Each row is a point. Examples show where two turns around zero, p and q, send a point. Where does a point land after both, in the order given? Backwards means that the second turn is done in reverse. Each puzzle has new turns, and all numbers are rounded.
In the rows, 128 means zero.

Turn p:
[132  84] => [ 86 115]
[103 130] => [125 153]
[149 171] => [174 116]
Turn q:
[ 93 111] => [123 167]
[129 145] => [144 121]
[125  87] => [ 90 144]
[164 169] => [155  81]
Where do these land?
p, then q: [ 98 153] => [154  99]
p, then q: [152 172] => [98 88]
q, then p: [127  96] => [133 160]
q, then p: [135  90] => [126 167]

Turn p:
[ 88 105 132] => [ 83 138 131]
[159  84  82] => [134 137  58]
[154 155 146] => [160 108 145]
[117 179 143] => [149 136 178]
[122 117 137] => [115 120 128]
Turn q:
[139 150 119] => [127 134 103]
[112  88 150] => [136 118 175]
[126 100 166] => [156 130 166]
[165 127  79] => [122  85  85]
[ 98 175 125] => [ 98 172 111]
Where do these land?
p, then q: [ 98 107 148] => [106 144 160]
q, then p: [163 133 134] => [149 128  99]
p, then q backwards: [131 151 169] => [124  82 135]
q, then p: [120 121  61] => [ 71 159 110]

Turn p:
[ 84  98 123] => [105 128  80]
[179 137 146] => [168 115 163]
[119 137  97] => [114 158 129]
[147 180 131] => [118 128 182]
[110  89 142] => [133 111  86]
Turn q:
[113 107 143] => [104 139 142]
[169  77 165] => [118 203 125]
[132 136 140] => [122 129 114]
[117 176 108] => [143  80 110]
[109 143  83] => [153  89 150]
Where do these land?
p, then q backwards: [161 104 125] => [158 133 101]
q, then p: [157 147 152] => [121 168 138]
q, then p: [ 98 145  98] => [156 109  97]
q, then p: [ 82 134  87] => [158  88  92]
p, then q: [142 111 177] => [139 174 153]

Turn p:
[121 124 159 164] => [130 140 174 136]
[117 103 105 136] => [115 115 121 159]
[185 172 107  93] => [153  93  92  67]
[ 91 133  99 149] => [151 131 120 174]
[126 108 170  98] => [ 91 161 133 104]
Turn q:
[169 174 158 107] => [111  91  77  98]
[124  81 100 154] => [169 146 158 156]
[140 158 181 117] => [110 124  94  79]
[102 142  99 111] => [ 96 123 146 153]
[103 136  99 149] => [117 150 133 164]
[131  76 130 130] => [167 133 162 119]
Where do these land?
q, then p: [120  93  93 109] => [110 137 176 115]
p, then q: [105 135 178 115] => [ 82 120  98 115]
p, then q: [134 176 126 157] => [160  94 105 106]
p, then q: [106  88 139 157] => [124 179 114 114]
q, then p: [175 148 105 102] => [ 86  99 132 163]

Turn p:
[145 140 112 111] => [145 121 110 110]
[111  46 141 145] => [139 129 209 156]
[151 169 134 137] => [129 141  82 135]
[103 120 156  93] => [107 152 152  95]
[130 164  97 154] => [120  97  87 144]
Turn q:
[110 162  81 162] => [125  59 128 133]
[148 142 165  94] => [110 170 159 137]
[ 87 103 170 151] => [185 142 139  96]
[168 105 119 161] => [146 130  92 169]
[147 137 136  96] => [ 99 151 139 135]
[108 119  96 104] => [102 116 110  97]
Where do these land?
p, then q: [ 97 104 163 137] => [157 128 171 116]
p, then q: [131 135 164 140] => [131  99 153 133]
q, then p: [110 159  84 105] => [105 122 182 111]
q, then p: [155  95 154 118] => [120 116  79 131]
p, then q backwards: [169 104 136 125] => [127 114 166 154]
q, then p: [114 113 130 166] => [171 127 126 133]
p, then q: [120 186  66 104] => [ 89 132  60  86]

Turn p:
[103 126  97 105  70 158] => [139 192 119 145  89 111]
[127 132 137  74 150 159] => [167 147 123 121 167  96]
[ 96 141 160 167  77  95] => [ 65 131 114 180 111 146]
[176  95 153 156 146  94] => [109  89 180 118 146 164]
[167 160 151 142 149 119] => [118  77 147 129 140 104]
[141 141 126 139 145 166] => [164 104 127 136 119 115]
[ 94  91  85 157 144 112] => [130 135 100  96 103 185]
[120 138 115  83 145 121] => [133 148 113  98 152 104]
Turn q:
[117 109 139 146 149  88] => [143  88 134 129 118 159]
[ 69 100 143 114  89 138] => [116 127 199  99 120 112]
[160 176  90 115 131 130] => [115 157  77 123 164 132]
[124 133 119 179  68 129] => [150  99 142 118 172  75]
[140  93 103 114 155 179] => [ 84 137 107 136  80 101]
[147  96 151 112 143 119] => [149 130 125 128  85 140]
[138 189 151 116 161 112] => [138 159 113 163 158 178]
Where do these land?
q, then p: [ 98 117 157 117  84 125] => [112 118 151 149 175 109]
p, then q: [105 103 113 145 169 118] => [ 93 154 110 123 102 105]
q, then p: [171 123 124  94 208 137] => [144 150 104 145  40 113]
q, then p: [100 122 126 167 119 198] => [ 68 110 102 140 143 176]
p, then q backwards: [109 161 142 125 100 125] => [141 133 116 139 143 170]
q, then p: [146 135  89 123  85  97] => [141 145 133  73 156 107]
p, then q: [167 136 145 125 131  97] => [133 121 164 134 102 155]
